Each row is a point. Examples show where two turns around zero, p and q, send a point. Where does a point land after both, in the order given? Backwards means that the second turn is done in reverse. Each puzzle has new turns, and all numbers are rounded.

Turn p:
[  9 -45] -> [ -5 -46]
[22 38] -> [33 30]
[-31   7] -> [-27  16]
Turn q:
[-40  23] -> [-24  39]
[48 13] -> [ 48 -12]
[-14   7] -> [-9 13]
[  5 -43] -> [-16 -40]
Where do these land?
q, then p: [-13  16] -> [ 3 20]
q, then p backwards: [  1 -45] -> [ -8 -44]
q, then p: [-37  14] -> [-15  36]
q, then p: [49 15] -> [ 45 -25]

Turn p:
[-42   9 -41 -12] -> [-56  10 -21  -4]
[ 26  33 -13  21] -> [ 26  26 -29 -13]
[ 26   3  23 -13] -> [ 26   3  24 -12]
[-10   1  22  -5] -> [ 0  5 20 14]
[  1 -46   9  10] -> [  6 -44   6  16]
Turn q:
[ 11 -76   2  13] -> [  6 -73  18 -19]
[ -9  24  18 -17] -> [ 4 33  8 -9]
[ 6 29  6 10] -> [ 9 22 -1 21]
[ 11  25 -23 -13] -> [  0  18 -33   4]
[-20  -2  -3   7] -> [-19   0   9   4]
Where do these land?
q, then p: [-19  51  -7  36] -> [ 11  35 -37  40]
p, then q: [ 4  8 -9  6] -> [ -4   3 -13   1]
p, then q: [ -5   1  28 -50] -> [ 18  27  43 -19]
q, then p: [-19 -21  -3   3] -> [-14 -11  17  15]
p, then q: [ 12 -22  -5 -52] -> [  4   6  27 -51]
p, then q: [ 14 -19  -5  23] -> [  4 -29 -15   1]
p, then q backwards: [13  2  1 34] -> [34 11 -8  4]

Turn p:
[ 34 -12  25  15  27  12   7  17] -> [ 34  -2  18 -23  30  -9  13  14]
[  1  20 -37  -7  15 -22  75  25] -> [-49  21 -27 -27  15 -55  35   1]
[ 21   2 -21  -2 -30  27  -2  -3] -> [ 10  -8   1   3 -40  -1  24  14]
[-36   1  36  -4  -7 -76 -35 -14] -> [-14  14  10  20  13   0 -87 -34]
[  3  40   6 -39  18   7   1  -5] -> [-18  20   3 -40  -8  28   6 -18]
[ 18   2 -31  29  28  12   0 -33] -> [ 35   3 -32   9   5  -3  33 -26]
[-34 -11  27  25 -30  12  -8 -25] -> [-2 -4 30 56  0 17 -5 -6]
[-12 -14  -8 -56  -6  25 -17  31] -> [-28 -34  -5 -30 -17  33  -9  32]
[ 11 -24 -16  28 -13  -2  24 -20] -> [ 12 -15  -2  27  -3 -35  22 -10]
[ -6  -3  17   9  -2   4 -43  27] -> [ 19   5   3   5   4  25 -31  31]
Turn q:
[ 19  25 -54  28  72 -13  31 -49] -> [  6   9 -82 -25  67  15  12 -31]
[-15 -30  -2 -11   1  41 -60  15] -> [ 36 -13  28  -4  -2  -7 -53  40]
[-21 -13  -1 -38 -17 -21  -5  41] -> [-37 -11  11  15 -24 -29  -8  34]
[-25  20  14 -22 -12  12 -40   2] -> [ -6  14  19   6 -22   1 -50   1]
[ 10 -13   2 -25 -16 -18   5  28] -> [-17  -7   7   1 -23 -30  14  18]
[ -3  -6 -15  -6 -49  21 -32  23] -> [ 27 -12   9  27 -45  -8 -20  22]
[ -4  -7  -1  -6 -17  -4  10 -15] -> [ -6 -19   1   1 -11   5   4 -13]
[17 15 12  4 -3 13 13 27] -> [  4  27   4  -4 -15   6  21  16]
[ 29   6  27  47   4 -43  26 -17] -> [  2  18   9  11  28  -9  54 -48]
[ 13  -1  12   3  24  31   4 -52] -> [ 21  -6   0 -44  18  30  -9 -28]
[-21   3   5  26  12 -17  48  -3] -> [-29  -1  -6  16  27  27  35  -8]
Where do these land?
q, then p: [ -7  12  -8  38  39  21 -15   7] -> [ 28  26 -21 -33  13  18  20   8]
q, then p: [ 12 -22  -3   4 -11 -28 -20   2] -> [ 11  -2   3   4  13 -29 -23 -16]
p, then q: [ 14 -34  29 -12  32  -4  -6  -5] -> [  6 -11  16 -45  22 -21  -6   5]
q, then p: [ 25  11  35  37   7  44 -22 -31] -> [ 35   8  36 -45 -20  22  27 -24]
p, then q: [-36  30   1 -35 -36 -44  35  25] -> [-47   5  18  53  -1   9 -55  -8]
p, then q: [ 12  19 -13   7  22  15 -12 -34] -> [ 16  -8 -27 -24 -13  20  12 -19]
q, then p backwards: [ -8 -28 -20  27   0  14  15 -17] -> [ -5 -32  -1   6  24  27 -14  -9]
q, then p: [-43 -22 -20 -34  -4  -5 -17  24] -> [  3 -12 -14  24  16   6 -43  41]
p, then q backwards: [ 30  35  -1 -33 -48 -11  41  31] -> [ 26   7  41 -64  -8 -11   2  40]
